Each row is a point. Each copy is the shape, with its points in the same order, turned, moved and blurred by noise. Say if it was mirrored as well.

Shape (6 x 3):
-2.9; -4.7; 0.7
-0.9; 6.3; 1.2
5.0; 0.3; -3.3
-3.1; 0.4; 0.2
5.8; 0.5; 4.1
-0.3; -9.6; -2.0
Copy 1 (6 x 3):
-2.9; -5.1; 2.1
-1.5; 5.5; 2.3
1.9; 0.4; -4.4
-2.7; -0.9; 2.8
6.4; 0.8; 2.1
-1.2; -9.5; -1.9
Copy 1 is: only turned
Copy 2:
-1.0; -2.4; 6.3
-1.8; -1.2; -5.0
6.4; 0.4; 0.0
-2.3; -1.1; 0.9
5.8; -7.5; -2.6
3.1; -1.3; 10.8
Copy 2 is: mirrored
Copy 3:
-0.8; -7.7; 0.7
-3.8; 3.0; 0.7
4.6; -0.6; -3.0
-3.1; -3.0; -0.1
4.7; 0.6; 4.3
3.0; -12.0; -1.2
Copy 3 is: only turned
Copy 4 (6 x 3):
-4.6; -3.6; 1.1
-1.8; 7.2; 0.7
4.7; 0.3; -0.6
-4.2; 1.5; -0.1
2.9; 1.7; 6.5
-1.8; -9.0; 0.2
Copy 4 is: only turned

Shape:
-0.8; -0.9; -6.2; 3.7; -3.1; 2.3
-0.9; 4.1; -3.9; -1.6; -0.6; 1.1
-2.7; 2.5; -2.0; -6.8; -1.9; -0.7
-2.5; 5.8; -5.0; 1.3; -4.6; -1.0
-1.7; -0.4; -6.8; -3.8; -4.5; -4.4
3.3; 6.0; -4.5; 1.4; 1.2; -0.7
4.0; 2.4; -4.6; 3.9; -2.9; -0.5
-3.6; -6.6; 2.0; -4.1; 14.3; 0.1
0.3; 4.7; 1.1; 1.0; -2.8; 0.8
12.2; 0.6; -2.1; 2.6; -3.9; -0.4
1.9; -1.1; -0.9; -2.3; 3.8; -2.7
-2.2; -5.4; -1.3; 0.6; 3.7; -6.0
Copy 1, 12 rows:
1.7; -5.5; -3.3; -0.5; -4.5; -3.9
1.7; 2.5; -2.6; -3.8; -2.2; -0.5
-3.0; 4.0; -2.2; -7.2; -4.9; 2.7
1.9; 3.6; -2.1; -3.7; -5.2; -5.0
-1.4; 1.6; -6.1; -2.9; -8.4; 0.7
5.4; 3.1; -4.5; -0.8; 0.2; -1.6
5.3; -1.4; -2.6; 1.5; -3.8; -1.9
-10.9; -1.3; -3.7; 4.0; 9.0; 7.5
3.1; 2.5; 2.7; -2.8; -1.8; -2.5
12.5; -2.0; -0.7; 2.9; -4.5; 4.5
-1.2; 0.6; -3.1; 2.5; 0.4; 4.4
-5.2; -0.3; -3.5; 5.7; -2.5; 2.2
Copy 1 is: mirrored
Copy 2 (12 x 6):
-0.6; -1.6; -7.5; 3.0; -1.0; 0.7
-2.8; 2.2; -3.9; -2.5; 1.9; 0.6
-3.3; -1.6; -1.6; -7.9; 0.9; -0.1
-1.1; 3.8; -4.7; -1.4; -3.0; -2.3
1.0; -2.5; -6.4; -5.7; -0.9; -4.7
1.1; 4.0; -3.9; 0.0; 3.6; 0.5
4.2; 1.3; -5.9; 2.3; 0.2; 0.7
-9.0; -9.6; 4.2; 2.4; 13.0; -1.9
-0.9; 2.8; 1.1; -1.2; -1.4; 1.1
10.7; 0.8; -2.0; 2.3; 1.9; 3.1
-0.2; -2.8; 0.2; -0.5; 7.1; -2.3
-1.1; -7.7; -0.3; 0.4; 4.3; -6.9
Copy 2 is: only turned
Copy 3:
0.3; 3.1; -6.8; -0.1; 1.2; -2.7
-4.2; 3.6; -3.2; -1.6; -3.3; -0.3
-5.9; 0.3; 0.6; -6.2; -2.2; -1.7
-3.6; 5.5; -2.0; -0.2; -3.4; -5.4
-4.0; -1.4; -3.7; -5.4; -1.6; -6.4
-1.0; 1.2; -3.0; 1.2; -6.7; 0.3
2.3; 2.8; -3.9; 2.3; -4.7; -2.4
-8.7; -10.1; 0.0; 3.2; 6.1; 9.1
0.0; 3.9; 2.4; 0.9; -2.4; -0.2
10.8; -1.1; -3.9; 0.3; -5.5; -0.9
-2.0; -5.2; -0.3; 1.0; -1.0; 1.0
-2.9; -7.3; -0.7; 3.5; 2.2; -3.4
Copy 3 is: mirrored
Copy 4, 12 rows:
-3.0; -1.0; -5.5; -2.7; -5.9; 2.1
-3.7; 4.1; -2.1; -5.9; -1.8; -0.5
-5.3; 1.7; 0.4; -9.2; 0.1; -4.0
-3.8; 4.7; -1.2; -3.8; -6.5; -2.3
-3.4; -1.0; -2.9; -6.4; -5.2; -6.9
1.5; 6.2; -3.4; -3.6; -1.2; -0.7
1.5; 1.3; -2.1; -2.1; -5.1; 0.0
-6.8; -4.5; -4.0; -2.1; 15.4; 1.1
-1.4; 4.4; 2.8; -3.9; -2.2; 1.1
10.1; 0.3; 0.2; -3.8; -4.3; 1.1
-0.4; -0.9; -1.0; -3.6; 4.2; -2.3
-4.0; -4.6; -1.5; 1.7; 3.7; -4.7
Copy 4 is: only turned

Shape:
-3.6; -8.3; -0.9; -1.5; -1.2; -0.7; -1.4; -4.0
6.8; 0.0; -3.4; 0.6; -0.2; -6.9; 2.2; -5.8
3.8; -4.7; 0.2; 0.4; 6.4; -0.6; -4.1; -6.2
-3.7; -10.1; -0.5; -1.8; 1.6; 2.7; -4.1; 2.1
-2.3; -1.8; 1.4; 0.4; 8.0; 1.2; 0.4; -0.1
3.0; 1.4; 0.9; 0.2; 7.3; -4.2; 5.2; 4.4
-5.7; 2.2; 4.0; 1.8; 1.6; -0.4; -2.2; 5.0
-1.4; -7.4; -0.3; 8.9; -2.4; -0.5; -2.2; -0.3
-0.8; -5.2; -1.4; 1.1; -5.0; -7.5; -3.7; 0.7
-4.0; -3.7; -5.7; 9.5; -3.1; 0.5; 2.3; -6.5
0.8; 0.8; 1.7; 2.1; -3.5; 3.0; 0.6; 2.7
0.8; 0.3; 4.4; -0.9; -3.3; 0.1; -2.3; -0.7
-5.6; 0.7; -4.9; 4.1; -2.0; -1.9; 5.7; 5.2
1.8; -4.5; 3.3; 9.4; 0.4; -1.9; 7.9; 3.7
Copy 1, 14 rows:
-1.2; -9.4; -1.8; -2.1; 1.7; -2.3; -3.5; 0.8
3.6; -5.2; -4.8; 0.5; -3.6; -2.0; 8.0; -5.1
1.9; -6.5; -2.9; -5.3; 7.0; -2.1; 3.2; -5.6
1.7; -6.5; 0.1; -5.3; 5.2; -0.1; -7.0; 3.2
-2.4; 0.1; -1.0; -2.6; 7.4; -0.3; 0.8; -0.1
2.8; 4.6; -2.4; 0.4; 3.9; 1.3; 6.6; 1.9
-2.5; 1.8; 6.6; 2.2; 3.9; -0.1; -1.4; 1.1
2.4; -6.6; -1.7; 4.3; 3.3; 0.7; -6.7; -4.6
5.6; -7.0; 1.5; 3.1; -1.9; -4.6; -1.9; 0.3
-4.0; -4.8; -7.1; 4.0; -1.7; -1.2; -6.2; -7.7
-0.3; -1.7; 3.1; 1.1; -0.5; 6.0; -0.9; -1.9
-0.3; -5.9; 5.2; 0.2; 0.8; 2.7; 2.1; -1.5
-1.5; 4.2; -2.4; 4.6; -4.0; 0.6; -4.2; 1.2
2.3; -0.7; -5.9; 9.0; 4.0; 6.4; -0.5; -0.5
Copy 1 is: only turned
Copy 2, 14 rows:
4.9; -5.1; -2.7; 0.1; 2.9; 6.4; -2.6; -3.7
7.6; 2.1; 3.2; 4.5; -6.1; -0.4; 0.3; -0.9
6.3; -2.1; -3.1; 4.2; 2.6; -2.9; 4.3; -6.3
1.7; -8.2; -5.0; -1.7; 7.2; 4.8; 1.1; -0.9
0.6; 0.3; -0.3; 3.9; 5.5; 4.0; 7.3; -2.9
2.6; 1.2; 5.5; 6.0; 3.7; 2.0; 8.4; 4.2
-7.9; -0.7; 1.0; 2.5; 5.6; 1.6; 1.1; 1.8
-2.9; -9.0; -4.3; 4.9; -2.8; 4.1; 0.3; -1.8
1.9; -6.5; -1.0; 5.4; -0.2; 2.5; -6.5; 2.0
-0.2; -1.4; -6.2; 2.7; -8.3; 8.0; 0.3; -5.9
-3.7; -3.0; 2.9; -2.2; -1.3; 0.8; 1.2; 0.8
-2.3; -2.0; 3.7; 0.0; 1.4; -1.2; -1.9; -2.9
-3.2; 1.1; -0.8; 2.0; -2.2; 10.2; 1.9; 5.3
-3.7; -6.7; 4.8; 6.3; -5.3; 6.8; 8.0; 1.0
Copy 2 is: mirrored
Copy 3:
1.3; -1.5; -2.9; -1.4; -6.7; 1.1; -5.3; -6.0
4.2; 7.7; -3.5; -1.8; -4.3; -8.9; -1.2; -2.1
-1.9; 2.1; -4.7; 3.4; -0.2; -5.4; -5.7; -7.0
0.1; -8.1; -3.5; 1.0; -3.5; 2.9; -5.4; -3.6
-5.9; -0.8; -3.8; 3.1; -0.6; -0.4; 0.9; -3.4
-2.8; 0.3; -2.4; 2.4; -0.6; -6.7; 7.6; 1.0
-7.2; -2.4; 3.7; -0.1; -2.4; 1.2; 0.4; 3.2
1.8; 0.0; 0.1; 6.0; -7.6; 2.1; -7.0; 1.4
2.3; -2.5; 1.4; -2.6; -9.4; -4.4; -6.1; 1.2
1.5; 8.0; -4.2; 3.0; -10.0; 5.4; -5.5; 0.5
2.1; 0.8; 2.6; -0.7; 0.5; 1.9; -1.3; 3.1
0.5; 0.8; 4.2; -2.7; 0.4; -1.0; -3.3; -1.2
-0.6; 1.0; -3.1; -1.3; -8.6; 3.1; 3.5; 7.0
3.5; 2.1; 2.2; 9.2; -6.5; -0.4; 4.4; 1.7
Copy 3 is: only turned
